Each row of a before or after table is a point. The points were changed in one or more steps. Then noise was added and the rows were shuffled. The steps act on columns, c1 being the first. Name the steps. A step turns or swaps two columns, mirrors them in a line or flattens them onto one, adds a multiple of one to another, or multiplies or shifts one. Angles are multiples of 10 degrees, from the lower column toward the higher: turns from -170 to 170, lines from 10 to 170 but not 90. Use the fewest steps. Two steps may share a column if one is a turn and the other turns, adds or multiplies; they go together, in the order done. Otherwise the lowest column goes first.

Before, 14 rows:
[[ 15  48]
 [ -7 -26]
 [ 23  24]
 [ 14  55]
 [  7  64]
 [-13   0]
 [ 30  26]
 [ 10   4]
 [ 44  58]
 [-12  14]
 [ -1  -3]
 [ 31  57]
 [ -4  -7]
 [-61   1]]
After (14 x 2):
[[ 48  21]
 [-41  49]
 [  7  -8]
 [ 33  -1]
 [ 42  -4]
 [ -3   1]
 [-25 -16]
 [ -1  16]
 [ -4   9]
 [ 56  36]
 [ 72   4]
 [ 67  13]
 [-11  -1]
 [ 56  26]]
Steps: turn c1 and c2 by -50 degrees

Before:
[[ 29 -36 -40  17   8  13]
 [ 23  -3   2 -11   7  31]
 [  9   5  16  16 -44   0]
 [ 58   6 -10  35  18 -28]
 [  2  21 -59 -28  10  40]
 [-19 -23  -2  41   0 -14]
 [-15  26 -36 -37   8  22]
 [ 22 -44  -7   9  20 -26]
 [ 62  -9  19  95  22  10]
 [ 15   2 -18 -26  24  39]]
After, 10 rows:
[[ 15 -26 -17  43 -17 -15]
 [-45   1   8 -32   2  37]
 [-30  -4   8  -3  17  31]
 [-35 -35 -15   7  23  12]
 [-71   7 -41   8  39 -26]
 [ 53   5  -4  21  31   0]
 [ -3  25 -13 -70 -18  23]
 [-79 -11 -55  80  44   7]
 [-44 -45  16  34  10 -27]
 [-17  20 -29 -79  -5  38]]
Steps: turn c1 and c5 by 120 degrees; multiply c1 by 1.6; add -1 times c2 to c3; turn c3 and c4 by 50 degrees

Before, 10 rows:
[[  1 -18  55 -35  -3 -47  -2  85  13]
 [  1  -9  16 -48 -16  10 -28  25 -36]
 [ 36 -11  27 -23  -9  27  23   0 -30]
 [-55  16 -27  25  48  22 -24  48  64]
 [ -8 -12  38 -45   2   3  20  -8 -17]
 [ 22 -15  16 -60 -14  17 -31   2  12]
 [-24 -22  27  -6 -32 -55  -9  61  35]
 [ 13  53  -5 -11  22 -10  69 -16 -13]
 [  1   1 -17   4  39 -33  26  -1  10]
 [  0 -32   3 -52 -17 -11  18  39   3]]
After:
[[  1   4 -17   8  28 -33  27   2  -7]
 [ 12 -38  16  32 -25  17 -31  42  39]
 [-79 -30  56  23 -13 -48  -2  32  14]
 [-74 -15  27  33 -43 -55  -7 -25 -17]
 [ 23  39  -5  -8  13 -10  68  20  41]
 [-36 -52   4  20 -26 -11  18  14  26]
 [  4 -35  39   0  -9   3  19 -17  36]
 [-83  36 -27  50  39  23 -24 -87 -31]
 [ 25 -25  26 -20 -18  26  23  68  21]
 [-22 -36  16 -16 -26   9 -29  10  45]]
Steps: multiply c1 by 2; turn c1 and c8 by 70 degrees; turn c4 and c9 by -110 degrees; turn c2 and c9 by 30 degrees; shift c5 by -10
